Rows are points. To make a cloud, some directions were put in groups of two or more. Within a group, all points are equally far from the middle, so they leave a hole (a ring in 2 directions, a hollow ball in 3). The other directions are filled evenly. Then the cloud was stretched, turned, moved and blurred a little. Count the holes, and give their numbers of directions, smallest first.

Cloud (15 x 2)
[[-.45,.10],
[-.09,.48],
[-.09,-.34],
[.07,-.17],
[-.39,.46],
[-.30,.31],
[-.41,-.34],
[.00,.09],
[-.24,.32],
[-.18,-.17],
[-.16,.24],
[.11,.03],
[-.52,-.34],
[.29,.12],
[.27,.33]]
Holes: 0

Cloud (22 x 3)
[[-.01,-.40,.30],
[.19,-.44,-.25],
[-.39,-.06,.14],
[.04,-.27,.41],
[-.03,-.36,.06],
[.51,-.17,-.07],
[-.29,.19,.56],
[.14,-.06,.43],
[-.27,.20,.52],
[.11,.29,-.42],
[.46,.11,.22],
[.12,-.13,-.20],
[-.30,-.45,.32],
[-.14,-.42,-.09],
[.51,.26,.29],
[-.33,.27,-.30],
[.19,-.09,.07],
[-.37,.03,-.28],
[.07,-.01,.12],
[.27,.07,-.17],
[-.35,-.24,.47],
[-.04,-.23,.45]]
Holes: 0

Cloud (26 x 4)
[[.40,-.39,.08,-.11],
[.38,-.05,-.27,.34],
[.09,-.20,.55,-.13],
[.01,.06,-.17,.57],
[-.02,-.47,.03,-.33],
[-.10,-.38,-.18,.40],
[.13,-.17,.57,-.10],
[.26,.13,.52,.11],
[.11,.45,.21,.09],
[.44,-.34,.18,-.03],
[.20,-.10,-.34,-.29],
[.21,.00,-.48,.02],
[.28,-.42,.10,.38],
[-.07,.11,.26,.49],
[.39,-.06,.14,-.32],
[.20,.06,.36,.49],
[.00,-.51,.06,.35],
[.43,-.20,-.08,.36],
[-.15,.17,-.26,.41],
[.08,.04,-.50,-.08],
[.30,.20,.07,.50],
[-.11,.18,.21,-.37],
[-.29,-.26,.16,-.29],
[-.05,-.48,.35,.17],
[.36,.23,.26,-.15],
[-.06,.44,.16,.08]]
Holes: 1 (4)

Cloud (47 x 6)
[[.33,.16,.42,-.04,.35,-.34],
[-.12,-.32,-.32,.05,-.14,-.30],
[-.37,-.17,.51,-.28,.08,.38],
[.24,.10,.49,-.20,.09,.47],
[-.36,.19,.28,.33,-.06,-.33],
[.17,-.02,.37,-.43,-.35,-.02],
[-.08,-.50,.40,.14,.13,.31],
[.46,-.34,.01,.12,.12,-.28],
[-.06,-.33,-.14,-.49,.27,.24],
[-.01,-.36,.22,-.61,-.07,.12],
[-.49,.27,.23,-.06,-.24,-.08],
[-.12,.23,-.27,.03,.09,-.40],
[-.14,-.51,.23,.00,.37,.37],
[-.33,.03,-.16,-.28,.50,.21],
[.19,-.22,.47,.07,-.15,-.34],
[-.09,-.43,-.10,-.25,.01,-.39],
[-.37,-.28,-.17,-.25,-.07,.28],
[-.30,-.02,.55,.06,.63,-.13],
[.29,.24,.08,.15,.23,-.38],
[-.25,.33,.26,-.03,.41,.40],
[-.46,-.05,.44,-.48,.02,-.02],
[.18,-.16,-.23,-.49,.37,.15],
[-.20,-.37,-.25,.24,-.07,-.27],
[-.28,-.23,.42,-.45,-.05,-.29],
[.17,.28,-.13,-.03,-.31,-.03],
[.50,-.17,.00,-.13,.59,.08],
[-.15,-.18,-.26,-.26,.45,-.28],
[-.17,.33,.04,.26,-.02,-.36],
[.20,.29,-.04,-.24,-.03,.40],
[.20,.13,.35,-.16,-.26,-.32],
[.00,-.24,.62,.19,.17,-.30],
[-.34,-.26,.48,-.17,.51,.27],
[.23,-.16,.60,-.38,.47,-.07],
[-.21,.05,-.27,.29,.16,-.39],
[.20,-.43,.02,-.28,.51,.30],
[.00,.43,.09,-.33,.32,.26],
[-.30,.28,.03,.37,-.12,.16],
[-.05,.01,-.40,-.11,-.19,.24],
[.33,.05,.22,-.20,-.26,.38],
[.53,-.14,.28,-.21,.53,.05],
[-.11,.24,-.11,.47,.01,-.17],
[-.26,.36,.36,-.23,-.22,.04],
[.44,-.21,.20,.03,-.05,-.35],
[-.09,-.08,.57,-.36,-.12,.35],
[.04,.03,-.33,.10,-.02,.42],
[-.36,-.25,-.27,.00,-.19,-.23],
[-.25,.07,.55,-.10,-.23,.30]]
Holes: 2 (3, 3)

Cloud (83 x 8)
[[.11,.22,.32,-.24,-.19,.08,.43,-.22],
[.42,.08,-.39,-.05,.12,.15,.58,-.24],
[.21,.26,.43,-.08,-.19,-.18,.36,-.15],
[.39,-.03,.07,.45,.00,-.17,-.13,.12],
[.35,.14,-.53,.33,.08,-.13,.21,.31],
[.17,-.14,.00,.49,-.12,-.46,.68,-.14],
[.02,.19,.31,.09,-.37,-.03,.25,-.17],
[-.10,-.23,-.10,.24,.23,.22,-.30,.46],
[-.15,-.33,.40,.17,.42,.11,.25,.03],
[.38,-.16,-.18,.10,-.16,-.09,.66,-.54],
[-.26,-.11,-.15,-.37,-.13,-.27,-.01,.46],
[-.09,-.42,-.58,-.26,-.21,.13,-.15,-.18],
[-.07,.26,.40,.18,.28,-.21,.31,-.66],
[.24,.30,-.16,.03,.11,.36,.52,.42],
[-.25,-.37,-.32,.34,.04,-.13,-.09,-.01],
[-.28,-.16,.42,.02,-.08,.38,.26,-.39],
[.31,.24,-.55,.28,.06,-.54,.25,-.01],
[.39,-.02,.31,.04,.40,-.37,.40,.11],
[.45,.04,.41,.21,.16,.19,.31,.06],
[.50,-.17,-.40,.08,.18,.09,.56,-.27],
[-.03,-.53,-.33,.00,.27,-.25,.39,-.54],
[.39,-.26,.35,-.22,.10,-.48,-.02,-.28],
[-.33,.12,.06,.44,-.14,-.01,.50,-.12],
[.25,-.13,-.05,.42,.37,-.33,.57,.12],
[.19,-.31,.49,-.23,.23,-.55,.13,-.30],
[-.13,.29,.48,-.23,.07,-.36,.26,-.44],
[.25,.11,-.51,.26,-.14,-.67,.36,.04],
[.15,.11,.15,.11,-.47,-.01,.25,-.19],
[-.23,.06,-.67,-.25,-.07,.09,.08,.04],
[-.09,-.55,-.07,.25,-.05,-.04,-.01,-.29],
[.48,-.16,.09,-.15,.08,.05,-.06,.25],
[-.30,-.04,.24,.09,.44,.09,.20,.01],
[-.16,-.46,.41,-.16,-.07,.29,.20,-.09],
[.38,.35,.40,-.11,.35,-.27,.44,-.43],
[-.17,.17,-.01,-.41,-.09,-.02,.41,-.10],
[.11,-.32,.11,-.01,.58,.08,.01,-.25],
[-.30,-.31,-.17,-.05,-.44,-.25,-.20,.31],
[-.08,-.22,.14,-.22,-.03,-.06,-.16,.46],
[.20,.10,-.38,.27,-.31,-.15,.19,-.41],
[.02,-.22,-.16,.45,.23,-.50,-.07,.24],
[.16,-.39,-.13,.25,-.46,-.27,-.12,.24],
[-.06,-.41,-.55,-.22,.12,-.19,.15,-.27],
[.31,.16,.07,-.24,-.05,.03,.73,-.03],
[-.11,.11,-.46,-.21,.40,.12,-.16,-.07],
[.18,.30,.02,-.34,-.01,-.28,.63,-.24],
[.08,-.33,.22,-.08,-.18,-.42,-.16,.09],
[.53,.10,-.13,-.18,.07,.30,.39,.08],
[-.26,-.03,-.41,.26,.11,.20,-.08,-.31],
[-.02,.07,-.06,-.16,-.24,.04,.70,-.40],
[-.42,.07,.41,-.29,.09,-.46,.32,.24],
[-.11,-.45,-.27,-.33,-.08,.14,.23,-.06],
[-.18,-.44,-.40,.29,.20,.12,.26,.23],
[.11,-.52,-.04,-.15,-.15,-.41,.23,-.28],
[.31,-.49,-.42,.35,.09,.04,-.09,-.31],
[.43,-.31,-.43,.06,-.35,-.03,.18,-.08],
[-.32,.03,-.05,-.42,-.11,-.31,.09,.17],
[.22,.01,.05,.58,-.03,-.36,.41,-.09],
[-.13,-.05,-.28,-.35,.25,-.42,-.02,.34],
[-.26,.09,-.21,.39,-.03,.20,.25,-.19],
[.17,.19,.26,.50,-.14,-.13,.23,.09],
[.37,-.32,.05,-.01,-.31,-.11,.54,-.12],
[.48,-.36,-.63,.00,-.19,.11,.11,-.07],
[-.26,-.04,.23,.14,.34,-.03,.06,-.42],
[.24,.01,.47,.36,-.13,.02,.47,-.38],
[-.10,-.18,.12,-.40,.42,-.29,.38,.01],
[-.14,.04,-.11,-.50,.12,.05,.06,-.07],
[.39,-.57,-.31,.04,.27,.25,.66,-.38],
[.57,.07,-.02,-.30,.02,-.23,.27,-.12],
[.28,-.30,-.05,.48,-.06,-.26,-.04,-.08],
[-.14,.36,-.41,.09,.29,-.31,.37,-.21],
[.23,-.23,-.20,.48,-.21,-.52,.01,.00],
[-.36,.08,-.28,.39,-.01,.29,.48,.05],
[-.31,-.20,.38,.17,.27,.11,.16,-.17],
[.13,-.37,-.55,.01,.13,-.42,.22,-.01],
[.44,.09,-.16,.09,.40,-.14,.67,-.23],
[.14,.01,-.03,.20,-.48,.06,.38,-.20],
[-.20,-.12,.33,.14,.15,-.67,-.14,.28],
[-.34,-.05,.13,-.20,-.23,-.39,-.19,.29],
[.30,.26,.52,-.15,.01,-.40,.38,-.53],
[.50,-.20,-.17,-.11,-.47,.05,-.02,.03],
[.28,-.32,-.04,-.30,-.19,-.61,-.22,-.20],
[-.21,-.31,-.47,-.25,.01,-.33,.15,-.35],
[.16,.08,-.22,.22,-.18,-.23,.38,-.65]]
Holes: 2 (2, 3)

Cloud (97 x 9)
[[-.38,-.04,-.18,-.16,-.19,-.29,-.41,-.24,.26],
[.18,.28,.23,-.24,-.40,.32,-.46,-.09,-.22],
[.02,.27,-.23,-.18,-.50,-.02,.25,.10,-.09],
[.22,.01,.31,-.36,.20,.16,-.35,-.50,.06],
[-.17,.01,.46,-.05,.34,-.18,-.08,.39,.66],
[.25,-.05,-.18,.07,-.16,.39,-.59,-.23,-.31],
[-.49,.16,.02,.02,-.54,-.29,.01,.00,.32],
[.32,.09,.07,.38,-.07,.50,.28,.36,.10],
[-.38,.06,-.26,-.25,-.04,-.15,-.23,-.21,.61],
[-.22,-.26,.05,-.27,.13,.27,-.35,.32,.15],
[.06,-.09,.27,.14,-.32,.10,.14,-.38,.38],
[.05,-.24,-.11,.58,.17,-.39,-.42,.03,.21],
[.15,.17,-.39,-.11,-.28,-.18,-.07,.33,.05],
[.09,.08,.40,.15,.35,.09,-.36,-.47,.39],
[-.17,-.06,.26,.01,.11,-.15,-.50,-.26,.59],
[-.45,.26,.28,-.03,-.40,-.25,-.33,-.03,-.12],
[-.22,-.13,-.26,-.01,-.25,.58,-.29,-.27,.25],
[.35,-.06,-.36,.58,-.04,-.18,.01,.11,.28],
[-.15,-.24,-.24,.22,.15,.41,.28,-.04,.44],
[-.01,.32,-.22,.38,.32,-.25,.01,.49,.53],
[.04,.55,.16,-.36,-.01,.22,-.52,-.10,.30],
[.07,-.37,.47,.25,-.10,-.10,-.43,-.06,.17],
[.06,.00,-.07,-.24,-.35,-.02,.19,.46,.17],
[.04,.43,.43,.06,-.54,.33,.38,-.20,-.04],
[-.36,.29,-.49,-.24,-.07,-.08,.39,.06,.57],
[.45,-.25,-.14,.13,.09,.66,-.26,.07,.33],
[.11,.42,.36,.10,-.06,-.18,-.16,-.06,-.02],
[-.15,.55,-.03,-.32,-.07,-.15,.37,-.09,.49],
[-.29,-.09,-.05,.33,-.46,-.24,.34,-.15,.76],
[.41,.06,.01,.35,.29,-.58,.36,.07,.40],
[-.28,-.22,.39,-.12,-.23,.15,-.34,.13,.47],
[.23,.17,-.12,-.24,-.25,.12,.22,-.47,.36],
[.26,-.25,-.01,-.26,-.05,.02,.27,-.19,.56],
[.32,.05,-.10,-.22,.13,-.38,-.51,.15,-.43],
[-.23,-.34,-.05,.43,.04,.21,.06,.42,.38],
[.34,-.25,.35,.08,-.46,.01,-.51,-.05,.05],
[.27,.17,-.07,-.10,.30,.35,-.07,.23,-.11],
[-.47,-.02,.01,.58,-.26,.08,-.25,.15,-.06],
[-.21,.27,.17,-.34,-.13,.04,.18,.06,.21],
[.22,.51,-.13,.35,.16,-.43,.19,-.31,.43],
[-.31,.17,.24,.30,-.38,.06,-.41,.30,.59],
[.36,-.36,-.23,.09,-.33,.16,.06,.07,-.26],
[-.32,-.07,-.13,-.16,-.42,-.02,.21,-.48,.17],
[-.22,-.16,.05,.40,.28,-.26,.49,-.17,.21],
[.09,.46,-.22,.23,.19,.00,-.30,-.07,-.47],
[.21,.36,.10,.34,.12,.10,.41,.15,.30],
[.30,-.02,.31,-.08,-.63,.06,.33,-.01,-.20],
[-.26,-.11,.13,.10,.15,-.55,-.32,-.04,.62],
[-.22,-.26,.66,-.02,.00,.02,-.17,-.35,-.18],
[-.19,.48,.23,.20,.17,-.55,-.48,.13,.07],
[.28,-.47,-.16,-.10,-.30,.30,.07,.02,.21],
[-.40,-.10,.32,-.14,-.49,.36,-.41,-.11,.21],
[-.01,.31,.56,-.20,-.11,.15,-.27,.05,-.09],
[-.39,-.07,.26,-.18,-.17,.04,.32,-.30,.38],
[-.19,.24,.00,-.16,.20,.43,-.17,.14,-.23],
[-.44,.51,-.09,.51,-.19,.02,-.25,.05,.30],
[-.11,.14,.11,-.41,-.03,.26,.31,.15,-.03],
[-.32,-.09,.12,.38,.15,.34,-.19,.27,.20],
[.32,.15,-.25,.14,-.13,.57,-.12,-.19,-.06],
[-.25,-.02,-.31,.49,-.14,.05,-.33,.59,.41],
[.41,-.04,-.05,.04,.27,.22,-.32,.03,-.39],
[.10,-.43,.04,-.16,-.13,.22,-.30,-.16,-.23],
[.38,.05,-.10,.27,-.18,.54,-.46,.30,-.13],
[.10,-.45,-.11,.27,-.22,.43,-.18,-.02,-.21],
[-.35,-.28,.19,-.20,-.33,-.10,.33,-.03,.14],
[-.23,-.17,.16,-.21,.21,-.35,.12,-.07,.69],
[.22,.47,.12,.11,-.39,.09,-.30,-.05,.58],
[-.49,.41,-.18,.41,.05,-.07,.44,-.02,.48],
[.36,.16,.18,-.19,-.41,.40,-.65,.19,.35],
[.31,.10,.41,-.09,-.42,.18,.36,-.03,.05],
[.10,-.15,.05,-.16,-.20,.60,-.37,.66,.18],
[.01,-.03,.48,-.01,.07,.01,-.55,-.51,.04],
[-.05,.43,-.11,-.10,.28,.38,.05,.00,-.21],
[-.03,.42,.18,.15,-.41,-.48,-.52,.06,-.18],
[.39,-.28,.61,.06,.21,-.08,.25,-.07,.06],
[-.01,-.31,.02,.11,.55,.32,.35,-.15,.11],
[-.20,.14,.21,-.39,-.07,.39,-.21,.12,-.04],
[.08,.49,.44,-.02,-.17,.09,-.21,-.20,-.06],
[-.23,-.20,.38,-.07,-.28,.16,-.53,.38,.62],
[-.02,.36,.29,.03,.17,-.58,.29,.10,.03],
[-.19,.40,.26,-.21,-.01,-.26,-.08,.03,.14],
[.30,.33,.22,.24,-.08,.32,.50,-.29,.51],
[.30,-.40,.49,.21,-.27,.16,-.07,.01,.30],
[-.44,.12,-.16,.40,.20,-.01,.50,-.17,.45],
[-.02,-.10,-.14,.08,.21,.69,-.12,-.32,.27],
[-.51,.42,.05,.29,-.09,-.22,.34,-.09,.44],
[.17,.39,.48,.21,.19,.02,-.25,.01,-.10],
[.35,.03,-.23,-.14,-.25,.14,-.24,.44,.23],
[.37,.15,-.40,.28,.49,-.17,.49,-.12,.41],
[.28,.04,.46,.26,.25,.10,.39,.40,-.06],
[-.42,.03,-.06,-.36,.20,-.51,.04,-.06,.21],
[-.36,.20,.65,-.09,.16,.16,-.13,-.02,.15],
[.12,.36,.36,.30,.27,.21,-.08,.05,-.29],
[.06,.04,.00,-.08,.41,.50,.02,.52,.28],
[-.30,.49,-.04,-.13,-.64,-.15,.13,-.14,-.11],
[-.30,.30,.04,-.34,.31,.34,.19,-.09,-.32],
[.13,.20,-.09,.38,-.03,.15,-.13,.40,-.14]]
Holes: 2 (2, 2)

Cloud (106 x 9)
[[-.03,.33,-.05,.17,.61,-.28,-.11,.43,-.25],
[.16,-.31,.36,-.16,.07,-.57,.01,-.28,-.46],
[.22,-.22,-.23,-.37,.46,-.59,-.07,.50,-.06],
[-.46,.19,-.11,-.19,.01,-.14,.22,.11,.08],
[.17,-.39,.33,-.24,-.11,.19,-.33,-.33,-.40],
[.29,.03,.60,-.19,.54,-.03,-.24,.37,.02],
[.22,.17,.17,.31,-.27,.37,-.16,.08,-.09],
[-.17,.21,.59,-.14,-.06,.11,-.41,-.10,-.08],
[-.44,.10,.20,-.60,-.24,.23,-.14,-.16,-.32],
[.10,-.21,.33,-.58,.05,-.12,-.28,.45,-.23],
[.19,.29,-.13,.01,.01,-.31,-.02,.04,.54],
[.44,-.12,.36,-.52,.27,-.26,.17,-.16,-.02],
[.19,-.17,-.23,-.43,.14,-.51,.20,.10,-.42],
[.32,-.27,-.02,-.33,.23,.24,.22,-.14,-.63],
[-.12,-.08,.28,.46,-.56,.03,.10,-.15,-.15],
[-.31,.07,-.44,-.33,-.24,.01,.17,.30,-.11],
[.39,-.17,.05,.09,.00,-.06,.25,-.07,-.23],
[-.11,-.05,.30,.41,.01,-.34,-.26,.43,-.35],
[.29,-.19,-.01,-.45,-.34,.31,-.06,-.24,-.23],
[.15,.26,-.02,-.14,-.25,-.45,.46,-.08,-.13],
[.04,-.06,.61,-.21,.34,.20,.13,-.05,.17],
[-.25,-.35,.32,-.15,.05,.09,-.53,.36,.05],
[-.28,-.41,.26,-.29,.11,-.27,-.23,-.42,-.03],
[-.17,.16,.03,.27,-.18,-.40,.31,.58,.12],
[.35,.02,-.20,-.54,.17,-.42,-.32,.27,.44],
[-.23,-.06,.40,.01,.07,-.20,.12,.62,.04],
[-.19,.23,-.25,.09,.36,.30,-.06,.55,-.71],
[.16,.48,.00,-.07,-.03,.18,-.06,.20,.45],
[-.01,.36,.00,.19,-.24,.20,.12,.61,-.35],
[.02,-.46,.21,.30,-.11,-.26,-.26,.42,-.44],
[.18,-.03,.23,-.11,-.43,-.16,-.13,.25,-.34],
[.04,.28,.14,.18,-.16,-.01,-.07,.48,-.29],
[.17,.17,-.20,.10,.51,.61,-.28,-.33,-.01],
[-.34,.03,.44,.05,.36,.35,-.29,.19,-.28],
[.22,-.30,.06,-.49,-.26,-.04,.23,.31,.17],
[.42,-.02,.27,-.19,.09,-.16,.29,.17,.45],
[-.24,-.22,-.36,-.28,-.32,.30,.14,.38,-.24],
[-.31,-.24,.04,-.21,.42,.26,.00,-.01,-.61],
[-.50,.02,-.18,.05,.13,-.30,-.12,-.41,-.69],
[.03,-.05,-.36,.03,.07,.42,.10,-.01,-.53],
[.16,-.11,.59,-.24,.11,.18,.27,-.28,.18],
[-.04,-.60,-.07,-.01,.12,.23,.02,.19,-.32],
[-.11,.22,.56,-.38,-.03,.01,-.09,.45,.10],
[-.03,-.31,-.28,-.62,.08,-.42,.14,.44,.47],
[.33,-.02,.11,.36,-.03,.36,-.21,.21,-.44],
[.11,-.13,-.04,-.58,.48,.17,-.27,-.26,-.19],
[-.28,-.18,-.50,.13,-.08,-.20,-.61,.26,-.34],
[-.30,.16,-.06,.26,-.14,-.18,.00,-.49,.36],
[-.20,.17,-.13,.41,-.03,.27,.12,-.19,-.05],
[.40,.03,.03,-.25,.23,-.08,-.37,.23,-.23],
[-.59,-.15,-.28,.17,-.12,-.15,-.44,.01,.31],
[-.23,-.15,-.33,.03,-.03,.13,-.35,-.47,-.44],
[-.08,-.11,-.38,.00,.27,-.06,-.03,-.07,-.55],
[.19,-.35,.07,-.04,-.20,-.45,.11,.33,.12],
[-.24,.27,-.08,.23,-.42,-.09,.18,.08,-.01],
[-.38,-.22,-.44,.13,-.04,.07,-.07,-.01,.02],
[.21,-.08,.43,-.23,-.25,-.09,-.15,-.08,-.42],
[.25,-.29,-.36,-.15,.20,-.23,-.26,.32,.59],
[-.30,.20,.09,.21,.18,.23,-.26,.21,.48],
[-.51,-.05,.08,-.02,-.01,-.11,.28,.03,.04],
[-.18,-.07,-.10,-.60,.04,.19,-.02,.11,-.84],
[.30,-.19,.24,-.20,.11,-.35,-.52,.24,.24],
[.19,.12,-.13,.15,-.42,.04,-.38,.35,.15],
[-.06,-.35,.16,-.43,.10,.02,-.32,.48,.00],
[-.26,.38,-.20,-.23,-.18,.46,-.56,.24,.16],
[-.28,.35,-.24,-.09,.10,-.26,.21,.42,.24],
[-.23,.13,.47,-.59,.04,.19,-.31,.39,.36],
[-.45,.19,.24,.00,.26,-.25,-.07,-.02,-.37],
[.10,-.53,-.04,-.22,.21,.28,.49,-.04,-.15],
[-.02,.23,-.27,-.22,.45,.02,-.18,-.15,.30],
[.11,-.18,-.11,-.63,.32,-.04,-.04,-.34,-.10],
[.03,-.08,.04,-.82,.15,.10,-.26,.42,-.34],
[-.03,.10,.35,.06,-.30,-.47,.04,-.35,-.61],
[-.35,-.05,.28,.21,.42,.37,-.03,.49,.03],
[.19,-.06,.35,-.34,-.36,.03,.04,.50,-.38],
[.35,-.11,-.12,-.01,.39,.30,-.56,.27,-.35],
[-.13,.31,.34,.06,.47,.09,-.13,-.50,-.12],
[-.46,.06,.10,.01,.51,.20,-.17,.45,-.42],
[.05,.03,-.32,-.54,-.05,-.35,-.32,.33,-.16],
[.24,-.23,-.07,.21,-.44,-.14,-.28,.13,.27],
[-.16,.29,-.37,-.09,-.06,-.29,-.47,.14,.34],
[.47,.28,.11,-.16,.47,-.15,-.11,-.16,.08],
[.26,-.03,.28,.04,-.01,-.42,.01,-.27,.18],
[.19,.39,.08,-.01,.47,-.25,-.34,.30,-.16],
[.41,.31,-.09,-.59,.60,.15,-.26,.40,-.21],
[.11,-.30,.02,-.35,-.27,-.51,-.14,.18,-.26],
[-.13,-.23,-.44,-.31,-.08,-.21,.02,.11,.09],
[-.01,.34,-.13,-.14,-.03,.32,-.23,-.41,-.72],
[-.04,-.41,.14,-.47,-.44,-.04,.14,-.24,-.16],
[-.06,.03,-.25,-.37,.06,.07,.04,-.21,-.85],
[-.23,.57,.11,-.43,.34,.02,-.13,.32,-.05],
[-.09,-.54,-.19,.00,-.27,.16,-.37,.12,-.24],
[.32,-.08,-.23,-.24,.41,.14,-.01,.02,-.23],
[.10,-.02,-.38,.36,.07,-.15,.55,-.28,-.02],
[.13,-.25,.43,-.07,.17,.06,.28,.39,.18],
[-.32,.26,-.18,.27,-.01,-.23,-.75,.02,-.10],
[.31,.04,.58,-.44,.14,-.03,.04,-.03,.38],
[-.36,-.20,-.39,.27,.12,.15,.23,-.12,-.10],
[.29,.02,-.34,-.06,.50,-.28,-.18,.36,.31],
[-.25,-.50,.22,.19,-.42,.04,-.05,.60,.03],
[-.14,-.17,-.23,-.07,.25,.48,-.18,-.20,-.23],
[-.36,.09,-.06,.26,.52,-.11,-.40,-.26,-.12],
[-.27,.10,.58,-.31,-.14,.25,.08,-.26,-.47],
[.15,-.47,-.22,.04,.27,.20,-.09,.34,-.30],
[-.09,-.21,.59,.13,.48,.40,-.36,-.04,-.07],
[.46,.07,.29,-.03,-.03,.34,.67,.11,.09]]
Holes: 1 (3)
